Each row is a point. Examples show where two turns around zero, p and q, send a point. Write where each new point lands after one turn and then the other. Backwards means that the second turn is done in reverse. Each puzzle has new turns, and all numbers are rounded.
In the rows, 128 means zero.

Turn p:
[174 125] => [157 164]
[ 96 141] => [ 99 109]
[114 118] => [128 111]
Turn q:
[140 119] => [114 122]
[109 123] => [133 147]
[ 88 169] => [183 143]
[137 125] => [121 122]
[165 105] => [ 90 107]
Where do these land?
p, then q: [95 97] => [ 86 144]
q, then p: [161 144] => [157 105]
q, then p: [128 142] => [141 134]

Turn p:
[152 159 121 171] => [144 139  75 142]
[105  83 108 107] => [132 106 164  89]
[127 120 127 152] => [132 111 110 124]
[103 112 108  91] => [119 136 166  95]
[161 139 136 140] => [149 133 113 155]
[119 155 167 107] => [ 93 143 140 161]
Turn q:
[105 118 121 144] => [127 138 105 146]
[ 93 165 130 126] => [151 168 114 112]
[161  96  79 119] => [ 88  79 109 115]
[ 90 155 137 115] => [139 174 122 116]
[161 128 150 144] => [147 102 154 139]
[158 107 151 120] => [117 108 164 140]
Where do these land?
q, then p: [158 147 134 138] => [148 114 149 147]
q, then p: [149 117 154 139] => [129  99 121 149]
p, then q backwards: [148 131 141 172] => [122 118 103 170]
q, then p: [ 81 135 115  92] => [ 98 178 122 113]
p, then q: [103 110  95  99] => [114 155 169 111]

Turn p:
[142 155 130  81 133 119 162 136] => [121 147 173 123 112 158 154 116]
[121  90 169 153 133 122 141 129] => [148 123 116 116 154 105 152 167]
[155 129 129 177  88 140 108 116] => [111  91 123 134 170 120  86 137]
[121 117 107 124 152 150 137 152] => [157 136 107 129 114 156 130 124]
[ 98 106 149 132 137 195 128 169] => [165 151  91  84 121 157 104 167]
[141 156 129 175 139 116 168 115] => [102  78 127 145 133 150 156 149]
[137 123 145  81 165 133 115 135] => [130 179 124 110 130 137 154 106]
[153 137 126 101 129 101 144 116] => [119 132 163 137 134 130 153 105]
[117 140 125  99 141 143 137 108] => [121 133 132 101 104 135 140 108]
[112 133 125 154  93 111  69 132] => [107 134 113 155 133  86  76 137]
[111 123  76 131 100  78  99  98] => [125 105 137 173 104  74 106  90]
Turn q:
[ 86 145 138 122 155 116 105 162] => [118 137 124  75 123 154 148 154]
[142 150 125 156 104 106 106 115] => [143 136 121 111 105  87 117 113]
[149 122 123 136 155  89  92 120] => [165  98 118 105 120 107 121 155]
[136  96 159 154 123 162 101  94] => [169 142 178 132 157 118 111 113]
[ 88 156 105 164 114 122 164  85] => [125 155  77 119 156 116 132  71]
[129 112 107 124 105 139 124 133] => [119 125 134 136 119 138  98 116]
[155 117 110  93 167 116 148 149] => [114  89 110 153 131 142 136 172]
[138 102 158 167 137 145 110 137] => [135 120 177 109 154 108 125 128]
[ 93 172 120  98 120 161 159 149] => [ 79 177 107 139 124 160 146 130]
[143 140 106 104  95 156 128 133] => [109 151 129 160 104 134 100 128]
[148  97 156  90 133  95 170 130] => [134  79 133 167 116 146 173 125]
Where do these land?
p, then q: [162 158 138 159  89 142 132 147] => [129 137 168  90 154 152 122 157]
q, then p: [112 100 147  83 140 118 142 161] => [167 118 124  85 131 149 116 158]
q, then p: [156 152 112 126  97 158 100 128] => [ 85 140 131 154 129 110  96 145]
q, then p: [116 146 103 114 111  98 123  90] => [125  99 140 144 134 135 101  85]
p, then q: [127 116 104 108 156  80 131 173] => [105 144 125 132 141  60 136 105]
q, then p backwards: [148 147 146 140 106 128  81 107] => [ 92  97 126  91 105 120 121 139]
q, then p: [125  86 134 146 147 138 148 105] => [134 126  93 116 151 129 166 116]
q, then p backwards: [101 129 120 136 120 128 115 134] => [129 135 131 112 129 155 122 123]
q, then p: [106 118 149 140 187 161 180 107] => [134 119  82 123 110 173 193 130]

Turn p:
[159 122 110 130 121 154 115 147 138 128  81] => [129 104 151  98 151 126 128 104  88 140 121]
[114 161 103 167 117 105 134 128 154 144 144] => [119 175 107 124 104 145  97 114 120 133 105]
[125  92 108 118 149 168  98 164 143 100 100] => [153  93 155 113 139 122 133  84  97  95 157]
[145 128 113 136 100 119 100 162 121 116 125] => [138 119 139 105 108 134 138 132  96 109  99]
[ 83 154 149 150 123 116 156  62  93 129 159] => [105 172  90 174  99 125 138 167 150 162 160]
[173 120 125 100 149 145 150 157 133  94 122] => [167 125 172 111 167 117 150 117 138 124 121]
[ 92  95 154 122 119 137 184 107 105 138 141] => [118 121  95 156 122 127 173 116 176 155 149]
[164 120 113 138 139  98 102 119 138 137 134] => [146 116 135 139 128 120  89 140 116 128  94]
[ 98 124 185 137 143 136 149 121 114 132 131] => [ 87 130 138 158 119 120 151 127 164 130 152]
[130 122 142  91 173 155 158 140  86 145 137] => [123 124 122 156 190 115 168 132 151 108 140]
[121 154 108 120 118  82 105 123 149 131 112] => [126 139 111  91 111 111  86 144 121 121 115]
[132 143 127 127  87 122  86 105 162 142 151] => [127 118 122 112 100 176  87 158 121 132 124]
Turn q:
[130 150 135 131 129 123 151 146 134 117 106] => [147 135 145 131 124 153 131 145 141 126 112]
[125 126 130 134 140  86  84 146 148 112 122] => [128 107 115 132 127 142 115 100 101 130  79]
[ 77 138 103 124  96 107 129 114 109 122 131] => [100 120 108 127 112 127 110 127 161  78 123]
[ 95 130 138 115 136 131 135 122 107 134  87] => [108 129 140 126 144 166 146 120 146 103 138]
[156 104 110 175 170 225 149 122 139  93 128] => [196 191 102 161 179 105 163 140 112 139 170]
[108 145 149  99 133 114 155 121 117 137 167] => [ 96 129 155  95 132 109 114 161 131 115 123]
[147 149 115 115 101 117 108 124 153 154 129] => [135  83 127 132 108 129 101 130 130 147 138]
[160 132 148  90 117  94 110 109 135 121 157] => [118  92 154 104 126  90 114 114 131 154 104]
[155 126 112 126 135 122 153 136  97 135 168] => [132 162 146 102 101  97 112 130 119 132 141]
[173 140 130  97 173 108 157  85 120 151 174] => [124 144 163  63 151  96  86 130 127 169 146]
[ 86 100 123 127  84 127 123 139 127 123  70] => [115 104  99 147 107 166 174 114 159  97 126]
[113 108 119 123 114 129 124 145 153 150 123] => [124 105 101 123 111 142 142 140 114 127 136]
[125 110 145 170 108 139 128 116 149 140  97] => [119 131  96 163 130 151 149 134 145 159 132]
[143 134 134 166 156 170  85 168 105 104 132] => [153 161 141 186 139 121 135 107  74 117 126]
Where do these land?
p, then q backwards: [108  98 146 150 124 165  97 135 168 119 128] => [137 147 111 105 118 121  96 141  98 167  94]
p, then q: [ 97 111 114 144 167  86 125  95 104 143 127] => [129 135  85 138  96 136  82  99 129 125 100]
q, then p backwards: [144 147 167 113  96 156 129 121 157 153 126] => [152 105 170 115 122 142 120  86 105 121 122]
q, then p: [136 143 100 135 177 147  90 128 103 122 140] => [135 141 143 169 129 109 119 182 104 124 137]
p, then q: [118 135  96  73 129  96 166 128  94 124 166] => [209 130 128  96 109 147 104 136 123 134 116]
p, then q: [103 162 138 134  91 127 131 160 119 113 148] => [148 116 152 135 121 123 138 167 160  94 130]
q, then p: [136 102 147 167 131 125 128 113 119 146 150] => [100 156  85 127 127 131 117 131 119 118 122]
p, then q backwards: [179 138  83 109 104 153 133 114 116 146 102] => [143 115 147 121 185 127 120 129 188 129 131]
q, then p: [146 110 136 123 151 164 154 116 110 137 133] => [122 161 126 140 148 137 128 148 163 114 114]
q, then p backwards: [128 161 131 131 120 141 168 133 156 118 109] => [154 132 139  97 120 122 129 110 129 116 171]
q, then p backwards: [126 147 149 112 105  93 137 146 175 111 150] => [172 114 139 117  97  82 107 127 116 141 127]
q, then p backwards: [137 113 103 152 147 130  99 158  98 151  83] => [ 98 119 101 172 119 176 127 138 148 123 150]
p, then q backwards: [108  96 155 121 122  82 108 117 145  81 101] => [161 137 102  90  72 119 140 129 115 138 163]

Turn p:
[116 123  96 121 151 125 128 121 125 118 127 124 175 117] => [148 164 125 122 126 137 117 136 128 116 132 166 151 139]
[117 108 141 117 157 128 136  94 113 153 186 122 100 113] => [161 130 114 105  89  71 132 136 148 121 129 108 117 108]
[176 124 116 135  80 128 120 154 114 101 117 157 146 172] => [ 71 101 130 106 132 179 131 114 114 116  88 143 135 137]
[106 160  96 135 172 129 140 143 110 158 167  85 107 111] => [191 131 127 159 118  81 113 157 111 112 104 134 103 138]
[127 138 126 120 155 105 173 130 104 106 114 102 119 122] => [158 107 148 115 162 104 115 129 114  97 145 137 134 139]
[107 166 118 150 127 116 139 117 103 118 108 155 135 145] => [132 139 133 125 152 122 117  90 106 138 106 122 147 164]
[120 100 145  77 138 136  83 100 152 182 128 104 103 138] => [109 143 161 150  59 100 148 151 141 144 168 113 114 107]
[141 114 150 151 120 100 105 180 145 116 108 163 161 159] => [103 127 153 114 150 193 120 147 128 154  96 112 159 116]
[115 156 131 149  95 102 141 114 140  97 131 105 155 128] => [128 111 100 138 143 146  90 122 140 121 141 123 151 171]
[143 156 110 121 123 104 133 139 122 118 131 151 114  88] => [146 138 114 122 151 141 160 130 118  99 121 107 114 154]
[132 133 114 154 105 115 175 140 128 144 103 136 161 121] => [160 108 133 140 146 169 129  90 135 123 119 146 148 137]
[131 100 125 136 173 151  97  76 151 158 141  91  77 107] => [142 124 113 137  92  60 165 166 138 171 163 141 107 117]
[115 102 137 142  75 132 112 162 109 100  95 145 146 132] => [ 75 128 125 148 164 159 129 111 141 116 108 129 165 108]
[109  85 136  95 135 171  99 110 193 141 147 135  79 149] => [ 89 149 144 126  94 101 136 147 181 171 151 127  68 100]
[165 155 178 119 112 178 138 139 111 109 115 144 142 117] => [105 119  98 116 144 156 118  96  77 121 147 115 109  88]
Turn q:
[132 164 146  93 140 128 155 164 150 152 132 180 135 136] => [ 86 109 127 163 125 128 137  92 122 113 176 114 161 111]
[142 116 131 131 141  86  96 102 126  89 124  94  95 100] => [122 138 171 126 138 113 143 164 116 134  83 152 102 162]
[124 135 106 135 131 116 136 139  79 103  95 106 103 116] => [140 129 135 112 157  90 143 116 139 144  77 134 143 126]
[150 165 162 136 146 192 153 136 157 167 143 127 122 141] => [126 109  92 136 109 163 101  75 106 109 158 128 154 170]
[109 146 122 144 119 140 157 130 136 163 162 162 113 109] => [150  98 126 138 133 152 151 101 136 149 176 123 134 133]
[151 141 110 165 116 112 134 108 132 106 135 153 180 139] => [120 136 138 103 104 120  95 142 125 171 158 157 131  98]
[111 101 115 123 162 126  70 123  97 123  96 127 117 104] => [109 165 122 130 156 106 138 144 173 136  95 112  98 155]
[148 108 148 136 155 149 174 170 162 188 150 136 126 152] => [134  72 110 139 139 139  88 103 128  75 182 113 136 141]
[117 132 116 124 125 165 166 154 214 152 117 155 134 151] => [128  79 114 173  67 151 101  97 153 102 157 118 138 110]
[134 116 112 106 101 115 108 127 118 120 117  99 157  88] => [120 134  97 123 130 117 157 176 130 132 105 154 123 114]
[102 105 164 140 117 122 115 129 102  88 122 116 128 114] => [140 146 125 142 154 120 124 142  97 153  93 113  98 118]
[ 95 129 121 127 141  94  95 101 106 109 133  66 139 142] => [154 165 143 105 118 101 136 184 115 133  96 102 135 151]
[141 131 116 122 110 150 112 166 143 134 154 143 114 154] => [107 106 131 121 132 179 118 123 141 116 128 110 147 113]
[123 115 130 127  90  86  90  96  89 126  83 120 113 127] => [151 192 150 135 158 119 147 152 144 127  95 158 124 109]
[141 116 120 112 124 139 161  74 107 101 157 134 142 146] => [136 140 137  73 101 121 142 109  95 127 142 133  97 107]
Where do these land?
q, then p: [171 120 154 133  84 117 167 153  99 139 115 102 133 102] => [147 169 133  77 151 127 172 128 109 116 105 152 151 118]
p, then q: [154 163 112  94 110 149 129 157 110 118 124 121 112 123] => [141 132 152 115 148 120 132  95 121 153  85 107 113 128]
q, then p: [106 132 162 133 151 151 165 109 121 139 155 151  93 160] => [114  92  97 102  89  80 113 128 109 124 152 131 135 133]
q, then p: [ 96 102 100 132 150 129 114  86 113 128 164 158 100  92] => [146  79 160 123 109 104 120 121 146 135 144 109  68 119]
q, then p: [144 124 167 105 137 123 117 167 159 121  82 149 126 157] => [116 151  88 148 169 109 114 141 130 164 127 123 170 146]
q, then p: [107 151 166 100 114 155 165 163 114 160 158 107 126 108] => [151 114 114 104 122 103 120 123 122  99 107 202 154 126]
q, then p: [163 139  88 101  98 100 115 154 164 172 144  82 138 113] => [115 154 133 106 168 189 102 128 161 109  99 160 122  90]
q, then p backwards: [ 98 114 156 140 150 154 119 127  95 148 135 108 102 131] => [111 180 126 140 127 103 146 131 129 116 137 156 118 101]
q, then p: [135 112  94 154 134 178 165 146  95 118 131 129 166 148] => [119 159 134 137  83 122 175 156 146  94 159 147 126 148]
p, then q: [110 135 122 153 111 100 130  94  93 115 150  94 157 139] => [112 158 133 107 108 125 100 175 149 134 130 128 129  86]
q, then p: [115 107 122 117 164 103 142 126 119 133 130 150 142 138] => [141 114 126 123 127 113 115 163 148 115 137  97 130 141]
p, then q: [135  96 108 105 141 110 135 109 139  87 162 131 139  97] => [ 77  93 147 131  92 133 147 129 124 122 123 114 144 104]
q, then p: [150 175  98 161 110 113  91 155 143  99 101 146 173 141] => [141 186 123 184 107 180 132 121 137 150 120 104 149 115]
p, then q: [112 123 153 171 153 102 138 151 163 152 129 105  93 133] => [130 100 116 144 163 131  88 155 137  83 139 147 125 160]
q, then p backwards: [144 152 159 126 157 139  98  89 149 108  85 160 132 127] => [ 87 150  95  99 110 167  96 107 137 135 116 137 140 159]
q, then p: [ 95 131  97 115 108 118  99  90 172 122  86 137  90 118] => [123  82 114 143 160 171 127  88 141 172 144 109 103 135]
q, then p: [140 100 118 135 105 135  88 100 129 116 124 145 156 151] => [117 154 115 163 138 134 140 130 114 124 131  99  80 132]

Turn p:
[136  92 109 145 141  93 104 108 139 129 140 123  92 112] => [119 116 156 131 135 115 125 102 158 126  92 119 130  83]
[116 126 159 166 101 128 154 130 132 155 169 118 163 107] => [134 146 138  84 152 117 137 151 105 120 134  70 144 139]
[160  98 112 133  90 115  89 123  95 112 124 109 111 109] => [107 118 109 146 148 111 128 158 140 156  91 131 127  78]
[ 91 157 144 105 117 113 108 158 174 128  96 126 116 135] => [126 115 169 133 115 118 132 125  79 117 119 174 110 154]
[ 82 120 110  94 143 130 115 146 122 112 100 161 157 171] => [ 94 141 107 118  82 127 125 122 126  95 148 186 125 145]
[180 120  89 155 145 133 137 146 101 152 156 117 128  78] => [152 168 101 156 164 110 103 117 155 140  97  81 141 117]
[179 114 119 136 114 145 135  96 110 191 148 129 123 104] => [146 151 122 116 150 171 102 142 155 162  89  85 145 119]
[128 151 122 135 118 133 150 138 157 102 121 144 163 188] => [116 113 130 132 125 133 145 157 146  86 162 146 128 182]
[102 155 128  94 148 128 114 107 152  97 116 118 153 130] => [140  97 133 143  93 129 116 126 101 103 155 153 151 126]
[112 137 184 114 139 132  76 143 150  99 127 149 117 152] => [140  94 137 100 132 126 121 129 103 103 148 176  77 111]
[141 109  91 147 138 163 140 121  99 150 143  83 100 121] => [107 163 125 171 139 150 116 118 143 154 130  80 125 103]
[105 142 160 122 162 101 123 130 131 114  69 120 131 148] => [104  87 129 122 131 122 124  85 102 134 151 171 133 150]
[124 139 157  88 132  88 122 136 120 120 143 120 100 138] => [141 107 154 113 107  96 113 127 131 164 141 149 107 122]
[132 162 120 180 106 148 172 105 102 156 161 147 120  91] => [169 179 131 118 166 147 170 134 137 148 136  85 163 128]
[131  99 117 105 126 171 181 133 138 102 107 155 145 135] => [125 124  79 138  83 151 162 125 137 111 126 112 114 164]
Turn q:
[119 114 131 139 101 157 116 107 116 117 119  85 128 102] => [166 104 142  99 136 119 166 112 137 112 125 130 135 137]
[181 140 129  88 155 140 153 152 152 142 133 153  78 104] => [ 80  91 125 166 126 153  87 129 136 114 154 127 178 145]
[ 89 163 129 145  96  98  97 103 106 156 128 121 127 139] => [131 119 108 115 130 116 153 108 107 159  84 158  95  99]
[141 178 111 137 129  99 131 166 120 157 106 113 171 143] => [159 145  87 170 127  97 114 131 112 163 122 126 143  90]
[135 125 155 119 131 157 130 103 157  65 147 106 116 145] => [157 107 153  90 106 157 102 151 167 119 134 129 115 155]
[108 114 105 145  91 100 154 100 135 134 125 113 149 143] => [133 146 107 100 148  89 134 103 150 143 131 125  95 125]
[142 163 119 177 127  80 119 127 107 142 128 144 162 104] => [134 152  90 112 126 127 126 106  88 144 131 122 138  64]
[ 85 123 109 130 123 113  96 104 144 128  93 134 148 116] => [143 145 149 122 147 127 136  88 110 150  93 106 105 132]
[126  86 126 103 113 111 101 132 115 103 131 122 114 134] => [119 133 128 103 159 135 140 157 132 117  97 117 130 157]
[157 105 162 114 133 176 137 175 168 128 156 160 100 123] => [ 91 122 158 143  80 125  97 149 136  81 138 135 168 162]
[109 143 138 146 102 108 138  97  84 130  81 136 168 146] => [151 154 102 136 136 129 165 107 152 132 104 114  89  77]
[112 106 127 109 158 164 160 165 135  91 151 137  79 120] => [113 107 136 144 113 150 115 155 116  85 165 122 117 193]
[160 132  99  90 160 164 140 152 126 143 168 167 130 128] => [ 81 129 135 160  97 140 131 156 125 154 170 114 165 151]
[154 146 106 174 150 113 118 128 115 167 105 132 134 157] => [137 172 112 153 143 134 127 111 118 150 140 171 144  93]
[102  82 174 103 151 138 129 106 140 117 149  97 117 115] => [125  94 190 104 149 122 126 157 135  99 132 123 102 138]
Where do these land?
q, then p: [137 112  94 128 179 112 107  84  98 150  87 148 120 126] => [163 152 120 122 140 174 119  77 110 123 172  97 139 128]
p, then q: [119 153 108 112 144 119  74 132  86 160 100 160 131 139] => [ 94 146 140 148  85 165 137 100 102 164 105 106 139 113]
q, then p backwards: [ 98 114 161 128 130 162 164 150 136  88 150 108 152  98] => [118 128 152 110 132 132 151 135 179  97 186 122 151 136]
p, then q: [124 156 130 149 130 106  76 101 156 108 138 104 141 141] => [125 146 158 103 121 144 125 163  97  88 127  93 133 112]
p, then q: [ 96 137 141 132 114  84 113 134 168 105 117 126  96 127] => [ 96 130 126 123 142 137 123 136 144  74 117 111  98  95]
q, then p: [142 128 138  96 115 114 183 144 147  96 157 123 168 121] => [104 122 172 156 121  80  96 155 115 121 106 115 113 112]
q, then p: [142 166 111 159 142 130 129 104 101 171 111 162 112 117] => [153 165 116 113 126 162 160 120 127 121 129 101 173 104]
q, then p: [144 119 137 165 103 110  99 144 144 102  94 125 135 145] => [153 100 106 163 138 139 115 139 126 125 123 172 150 143]
p, then q: [153 129 148 103 134 144 109 102 123 174 100 141 120 115] => [123 135 162 160 124 144 167 111 143 140 116 133 165 135]
p, then q: [156 151 118 120 143 124 109 112  72 130 105 127  91 125] => [ 93 144 158 137 118 123 130  84 101 148 148 140 154 107]
q, then p: [105  99 132 110  87 150 190 124 117 132 159  93 145 136] => [119 105 185 128  97  75 142 125 165 129 113 110 106 145]
p, then q backwards: [118  96 171 137 123 135 163 150 141 113 182 134 134 158] => [ 92  94 135 123 114 133 172 107 121  87 164 128 155 114]
q, then p: [139 121 107 140 110 127  76 131 165  95 147 144  99 128] => [111 127 106 121 102 166 104 161 120 132 145 178 129 144]
p, then q: [133 129  94 134 130 124 101 111  91 171 103 160 127  97] => [140 137 144 165 108 145 136  83 123 166 125  96 144 103]
p, then q: [129 104 136 126 133 137 172 181 149 141 169  80 137 123] => [167  97 100 111 165 117 119 157 125 134 104 185 110 130]
q, then p: [114 132 122 109 130 170 182 146 154 113 130 114 141 153] => [115 111 180 125 157 113 132 163 156 113 120 116  99 127]
